Each row of a before or after table is a point. One or more steps were done to the points. Then noise was added and the rows were shuffled. The steps act on columns, c1 being the first. Write out the steps. A step turns or swaps two columns, mirrors them in a line or flattens them onto one, adds a multiple of one to another, or multiplies or shifts one. Angles are multiples of 10 degrees, from the lower column toward the higher: turns from -170 to 170, lines from 10 to 170 but not 90. Use the fewest steps. Two steps may share a column if one is a turn and the other turns, adds or multiplies; they go together, in the order done. Otherwise the lowest column goes first.
In the rows, 128 means zero.

Before, 9 rows:
[[ 79 101 127]
 [157 155 183]
 [111 143  81]
 [ 91 109 119]
 [158 127 157]
 [112 132 167]
 [143 104 152]
 [147 134 135]
 [103 133 126]]
After, 9 rows:
[[187 156 183]
 [189 127 157]
 [ 94 143  82]
 [158 103 153]
 [ 78 133 127]
 [ 96 130 167]
 [165 134 135]
 [ 30 101 126]
 [ 54 109 119]]
Steps: multiply c1 by 2

Before (10 x 9):
[[121 122  91 108  90 113 154 140 133]
 [173 102 147 141 155 156 137 153 117]
 [ 72 113 143 105 142 120 185 126 171]
 [105 148 181 178 159 112 166  94  57]
 [142  81 136 150 129 154  76 154 146]
 [ 51  76 133  63  97  79 207 165 138]
 [146  96 152 116 102 178 119 112 134]
 [169 134 162 121 169 124  91  87  98]
 [115 128 189 110 100  94 167 124 172]
 [119 126 142 120 145 179 103 191 111]]
After, 10 rows:
[[173 102 148 156 141 156 137 153 117]
 [105 148 180 159 178 112 166  94  57]
 [145  97 151 102 116 178 119 113 134]
 [ 52  76 133  97  63  80 207 164 138]
 [142  82 136 130 151 153  76 154 147]
 [118 126 141 146 121 179 105 191 111]
 [170 134 162 170 121 124  92  88  98]
 [114 129 188 100 111  95 166 125 172]
 [120 121  92  90 108 113 155 141 133]
 [ 73 113 143 142 104 120 185 126 172]]
Steps: swap c4 and c5

Before, 13 rows:
[[127 115  93 126 188  41 120  98 146 119 175  96 127 128]
 [142  93 100 166 147 102 152 126 147 143 127 148 128 132]
 [ 76 110 236 126 165 109 100 152 130 130 131 130 132 130]
 [147 192 111 134 142 148 157 116 132 125 125 105 112 152]
 [120 150 116 147 121 150 148  75 121  82 161 100 110 153]
 [  7 112  99 155 129 143  57  94  90  88 129  98 127 177]
 [134  96 106 127 122 120 141  74 143 100 138 106 211 160]
 [104 142 100 146 129 139  73  80 125 134 174 116 128 144]
 [145 132 135 143 121 142 153 143  32 138 127 133 114 137]
 [117  87  90 169 119 143 114  99 140 135 119  79 132 130]
 [143  96 106 153 191 114 124  78  69 134 111 111 121 137]
 [121 119 133 235 129 144 154 147 145 140 114  97 134 148]
 [ 98 149 198 126 124 115 146  85 144 156 136 114 142 130]]
After (13 x 14):
[[128 161  92 130 186  41 122 150 153 120 175 122 127 126]
 [  7 159 100 156 129 143  56 175 104  88 128 119 128 178]
 [116 183  92 169 119 144 116 150 150 137 117  92 133 129]
 [143 150 106 153 194 115 123 195  90 133 112  99 120 136]
 [149 139 113 132 145 150 157 142 138 125 124 196 110 151]
 [120 150 116 147 120 152 149 182 142  81 160 152 109 153]
 [133 156 106 127 123 121 139 172 162 100 138 100 211 161]
 [106 139 100 146 128 139  74 173 143 134 171 146 128 141]
 [144 125 137 142 123 142 155 147  35 139 126 133 114 137]
 [ 74 129 235 125 165 109 101 104 123 130 133 109 132 131]
 [ 98 137 196 125 123 117 144 163 156 155 135 151 142 128]
 [143 114 102 166 149 102 150 123 147 142 130  91 128 129]
 [121 160 132 234 129 142 153 106 136 142 116 125 134 151]]
Steps: turn c2 and c12 by 100 degrees; mirror c8 and c9 in the line at 100 degrees

Before (8 x 32):
[[ 97 144 157  69 168 108 127 131 116 127 150 124 125 113 115 121 123  70
  135 123  51 136 123 115 115 109 112 110 156 152 133 119]
 [ 82 146  37 155 161 103 101 114 123 127 137 121 126 115 129 120  93 138
  118 113 141 126 171 141 126 118 108 135 140  96 153 123]
 [172 146 122 135 159 137 109 174 126 104 154 123 125 111 119 128 108 123
  141 114 110 167 129 107 160 114 111 134 165 166 121 112]
 [123  56 157 157 157 136 129 148 133 126 144 121  91 120 110 104 103 124
  141 116 100 162 109 111 121 116 134 117 111 156  79 114]
 [105 145 149 167 125 162 132 108 116 130 154 159 129 114 133 109  92 134
  138 110 125 137 115 132 129 125 148 129 172 136 131  95]
 [ 99 149 147 122  68 112 110 128 130 130 141 171 118  88 137 116 107 122
  139 141 126 168 104 125 238 118 122 119 130  99 135 128]
 [ 85 127 153 168  79 181 150 127 126 109 147 115 138 134 132  96 160 142
  122 160 145 160 160 116 117 151 122 136 156 157 135 109]
 [ 98 133  94 140 162 115 172 112 110 130 148 120 118 127 114 153 111 128
  125 117 128 126 109 114 113 158 107 120 142 158 130 126]]
After:
[[ 81 148  36 153 162 103 102 112 123 126 137 169 126 112 128 118  93 159
  119 112 141 122 121 121 125 119 108 131 139  92 132 121]
 [ 99 132  93 142 162 115 172 112 111 130 151 108 119 127 114 152 110 151
  130 117 131 122 120 131 115 156 105 122 143 158 152 126]
 [105 144 149 166 124 163 133 109 117 132 154 117 128 114 135 111  92 134
  136 110 126 157 158 137 130 127 150 128 174 134 140  99]
 [ 99 150 146 122  67 113 111 129 126 130 138 104 118  89 136 114 110  81
  137 140 125 246 173 110 238 119 121 117 134 104 116 127]
 [170 144 120 133 158 140 110 175 124 104 153 127 128 112 119 128 106 145
  141 115 114 243 124 127 160 116 112 135 167 172 150 111]
 [122  58 158 157 159 137 129 147 133 124 144 108  91 121 109 105 101 147
  140 117  99 235 123 129 120 116 132 117 112 159  98 112]
 [ 96 141 156  70 171 110 123 128 117 128 152 123 126 113 119 117 124  98
  134 121  52 150 125 129 113 111 115 111 158 156 151 122]
 [ 86 130 153 170  79 183 149 127 125 108 145 161 134 136 132  95 161 104
  124 158 145 224 114 133 117 152 121 135 155 158 156 105]]
Steps: add 0.7 times c5 to c18; swap c12 and c23; multiply c22 by 3; add 0.7 times c30 to c31; turn c24 and c30 by -30 degrees

Before (9 x 64):
[[134 118 125 119 129 152 134 170  50 186 128 143 158  84 111 125 159 148
  127 181 185 115 148 106  84 126 106 179 122  95  95 144 152 157 124 148
  129 126 161 113  82 148 153 128 143 145 133 145 117 148  93 107 135  92
  111 107 164 163 106  86  70  94 175 104]
 [169 100 127 152  63 133 145  68 107 130 162  95  95 136 137 175  95  97
  122  95 131 139 166 132 134 129 204  68 155 168 146  87 145  59 101 145
   99 177 100 127 143 101 157  96 181 187 100  90 211 119 131 110  63  99
  107 132 173 151 186 124 128 161 102 114]
 [ 88  83  90 145 189 138 158 126 151 118 111 113  93 101 100 157 206  97
  124 108 116 101 157 139 103 102 137 116 143  65 150 128 112 114 141  80
  116 124 116 105 119 119 107  85 180 131 100  86 193 181 131 112 108  24
  161  81  92 109 169 125  47 128  63 109]
 [131 105 116 204 155 178 117 167 131 161 113 130  43 101 126 102 145 155
  130 139 189 148 117 140 124 119 121 164 156 149 142 116 100 147 136 120
  173 169 175 104 104 127 133  92  91 138 221 141 105 136 139 176 108 105
  136 177 141 127 102 126 162  97  95  83]
 [105  58 126 168 159 166 177 180 144 112 139 140  96  70 146 154 115 135
  151 180 116 199 141 169 155  95  97 131 118 136  62 127  83 100 107  60
  150 105 161 146 155 130 103 168 168  77 129 114 163 178 166  81 127 182
  146 153 150 188  86  49 145  65 111  92]
 [151  62  71 194 187 130  90 109  99  92 105  98 151  79 178 144 101 176
  158 107 165  77 120  61 129 175  93 180 103 160 210 104 133 176 152 185
  154 129 168  94 156 169 154 150  91 148 114 104 115 153 110  94 134 113
  100 169  84 169 116 142 118 131 106 108]
 [159 122  97 210 102 207 130 139 173 119 162  70 152 113 141 133 146  96
  114 101 109  86 111 116 104 141  93 149 121 203 129 155 134 196 153 136
  108 172 202 154  54 133 106 179  98 124 160  88 156 103  81 127  93  37
  136  96 174 135 168 124 182 131 189 124]
 [ 95 123  72 164 105 115  83 133 150 111  98 161 114 131 127 150 116 106
  137 104 114  81 133  63 147 162 155 136  98 125 157 137 170  96 137  98
  107 148 134 112 104  97 168 112 121 138 111  96 153 179 117 130  97 104
  125 137 152 114 126 145 163 107 119 165]
 [176 153 151 137 186 111 105 132 121 157 135 132 104 112 140 176 164 127
  115 120 141  78  78 112 141 130 172  90  91  99 135 220 102 175 128 147
  172 148  78 143 158 113 128 166 142  98 141 101 135 136 137 108 100 135
  113 131 186 119 122  96 176 137 103 168]]
After:
[[105  56 125 169 159 163 180 181 144 116 143 136 105  70 145 155 116 133
  159 184 114 171 191 166 152  96  95 133 119 135  65 143  78 102 108  61
  148 109 162 150 152 137 105 174 168  78 131 113 162 173 165  78 123 184
  145 154 147 188  82  45 148  67 111  92]
 [150  60  73 193 188 125  93 107  97  93 107  99 163  77 175 144  99 169
  155 104 161 123  73  61 132 176  96 182  99 157 208 107 135 180 153 187
  155 129 169  94 160 166 155 147  86 145 108 102 114 153 112  94 133 112
  101 174  83 171 113 145 122 132 109 106]
 [129 108 119 203 149 173 113 169 130 162 113 133  52 105 131 104 145 159
  125 140 190 148 133 138 123 116 119 164 155 149 142 143 105 148 142 125
  174 171 177 102 105 126 129  95  92 134 225 129 103 139 147 181 109 101
  140 173 139 132 100 122 161  96  95  81]
 [168 103 132 153  64 134 139  66 109 133 165  90 103 135 133 178  97  97
  118  98 123 166 132 134 133 128 201  68 153 166 152  93 147  59  99 144
  102 178 103 123 143  96 150  97 185 189 107  89 209 120 131 110  65  98
  109 131 173 150 185 135 129 161 108 114]
 [160 125  95 211 104 206 131 139 175 122 164  71 160 116 142 133 153  95
  115 103 108  81  95 113 106 143  93 151 122 206 130 132 131 200 158 139
  110 169 198 149  51 131 105 180  96 118 162  86 160 106  84 129  97  39
  133  94 173 137 169 124 178 128 189 122]
 [136 115 124 121 129 151 130 170  52 188 125 147 170  83 109 126 161 145
  130 185 186 108 134 109  84 124 104 184 123  93  90 114 148 158 125 147
  120 123 164 112  84 143 153 127 138 147 131 153 118 148  98 107 135  98
  105 106 170 165 109  91  69  96 175 103]
 [171 148 148 137 185 113 103 136 124 160 139 136 114 119 139 179 168 125
  111 116 141  24 110 111 141 130 165  87  89 100 138 169  97 175 129 146
  173 150  81 147 162 112 128 170 140  97 139 105 133 138 130 104 104 129
  111 133 182 118 119  95 177 141 105 171]
 [ 90  84  93 144 188 140 156 125 153 115 114 112 103  97  99 156 209  99
  124 112 117 111 124 141 107  94 139 120 141  62 150  88 111 110 138  79
  113 126 114 112 117 112 104  85 182 129 104  89 192 177 133 110 110  23
  156  80  93 112 164 127  52 130  66 106]
 [ 92 119  73 161 107 115  82 132 152 110  95 166 123 137 122 146 116 108
  139 100 113  91  97  65 146 160 163 142  97 124 155 105 169  92 138  97
  105 151 132 112 103  96 165 114 125 145 109  97 156 176 117 132  95 106
  126 138 152 117 121 147 165 108 117 163]]
Steps: shift c13 by 10; turn c22 and c32 by 60 degrees; turn c23 and c32 by -60 degrees
